Each row is a point. A path goes straight from each point to the next, and from the last back to the first. The post is the endless flat space through its rows: a point in 2 columns, a line in 3, a plane in 4, and so on, so that a path can go around it. How many times does the path go around the post? Going back the other way cancels.

Post:
|  26 | -13 |
Path:
| -40 | -15 |
|   0 | -33 |
|   4 | -16 |
|   3 |   7 |
|  30 |  13 |
|  69 |   6 |
|  80 | -28 |
|  46 |  -6 |
|  21 |   8 |
| -14 |  -4 |
|  -8 | -14 |
| -10 |  10 |
|  36 |  -2 |
|  49 |  30 |
|  18 |  10 |
Times around: 0

Post, 8 rows:
|  24 |  24 |  53 |  -1 | -13 |  -8 |  23 |  34 |  13 |
|  20 |   3 |  34 | -20 |  29 | -18 |  -9 |  22 |  14 |
|  -4 |  17 | -34 |  31 |  19 |   4 |  25 |  -6 |  19 |
|  -1 | -19 |  84 | -10 | -62 | -65 | -17 |  36 | -12 |
|  21 |  38 | -37 |   5 |  -5 |  17 |  -4 | -47 |  31 |
| -21 |  51 | -48 |  12 |   6 |  32 |  -6 | -44 | -17 |
|  19 |  29 |  29 |  30 | -37 | -39 | -36 |   7 | -20 |
|  23 |  45 | -74 | -10 | -37 |   5 | -28 |  -3 | -21 |
Path, 15 rows:
|  14 |  48 |  -8 |  24 |  -7 | -52 | -30 | -28 |  18 |
| -10 |  44 |  -1 | -19 | -95 | -21 | -12 |  35 |  -9 |
|   8 |  13 |  43 |  35 | -27 | -28 | -53 |  10 |  -7 |
|   0 | -26 |  23 |  -6 |  27 |  23 | -14 | -15 |  33 |
| -21 |  62 | -17 |  10 |  -8 |  36 |  -2 |  14 |  12 |
|  12 |  73 |  14 |   8 | -36 |  -6 |   6 |  34 | -14 |
| -15 |  15 |  26 |  16 | -46 | -32 |  32 | -24 |  21 |
|  22 |  -7 | -13 | -22 | -31 | -29 |  -5 | -14 | -44 |
| -20 | -23 |  14 |  14 |  12 | -11 | -15 | -21 | -36 |
|  42 |  26 | -30 |  31 |  43 |   1 |  11 | -11 | -33 |
|   3 |  53 |  10 |  30 | -42 |  -3 |  45 | -16 |  -5 |
|  15 |  70 |  11 |  -9 | -31 |   8 |   5 |  26 |   0 |
|  -6 |  28 |  -8 |   0 |   9 |   5 | -31 | -25 |  15 |
|  -8 |  47 |  11 |  46 |   4 | -18 | -24 |  40 |  -3 |
|  -3 |  13 | -54 |  28 |  11 | -17 |  18 |  17 |  18 |
Times around: 0
